Each row of a before or after table is a point. The points were changed in one or more steps. Then noise was added and the rows were shuffled. The steps act on columns, c1 being the first. What was done? A step turns or swaps two columns, mirrors them in a line or flattens them onto one, adds a multiple of one to another, or multiplies or shifts one. Angles are multiples of 10 degrees, from the lower column toward the higher: turns from -170 to 170, lines from 10 to 170 but not 90. Use the fewest steps. Two steps may share a column if one is a turn and the other turns, adds or multiplies; they go together, in the order done. Otherwise the lowest column goes first.

Before (10 x 2):
[[  6  15]
 [-60 -11]
 [ 13 -14]
 [ 12  11]
 [ 15   9]
 [ 10  20]
 [ 18  12]
 [-13  12]
 [  7   5]
 [ -5  13]]
After, 10 rows:
[[ 17   2]
 [ 10   4]
 [ 11  13]
 [  7 -18]
 [  1  14]
 [ 14   6]
 [-60  10]
 [ -9  16]
 [ 22   4]
 [ 16  17]]
Steps: turn c1 and c2 by -20 degrees

Before, 12 rows:
[[ -7 -13  59 -25]
 [ 26  13   2  -2]
 [  8  36  -8   7]
 [ 16  36  -3 -28]
 [-39 -13  18   0]
 [ 16  12  10  -3]
 [ 37  27   7  13]
 [-54  16   3  18]
 [-43  22  22   6]
 [ 21   8  11  11]
 [-19  23  13   5]
 [ -5  -6  17   8]]
After (12 x 4):
[[-13  47 -27  23]
 [ 15  17  32 -37]
 [-60  -5   7 -32]
 [  9  -4  46  18]
 [ -3  -6  24  14]
 [-31  16 -30  -1]
 [ 17  23  25   9]
 [-12  30   5   6]
 [ -2  -1  22  -4]
 [-18  -1   0  10]
 [  7  -6  27  -4]
 [-28  45 -11   8]]
Steps: turn c1 and c2 by -40 degrees; turn c1 and c3 by 70 degrees; multiply c4 by 1.3

Before, 8 rows:
[[-19   3  17  -1 -27  12]
 [  2  10  22 -20  32   1]
 [ 10   8  -4 -10 -15  14]
 [-17  -1  -9  17 -20  29]
 [ 24 -17   5  10   3  -7]
 [ -7  22   3  -7   4   3]
 [ 11 -21 -30  21  12 -34]
 [ 13  -3 -26  50 -11 -20]]
After:
[[ 60   4   2   5   2  12]
 [-43  -2   6 -32 -20  12]
 [ 26   0  36  31  12  28]
 [-17  -7 -12  -2   4  -8]
 [ 33  -2  24  10 -12  52]
 [ 25  -3  -2 -14 -15 -13]
 [  5   1 -24   3  31 -20]
 [-49   2 -16 -13 -27  -3]]
Steps: multiply c1 by 2.5; turn c2 and c3 by -150 degrees; multiply c2 by 0.4; turn c4 and c6 by 100 degrees
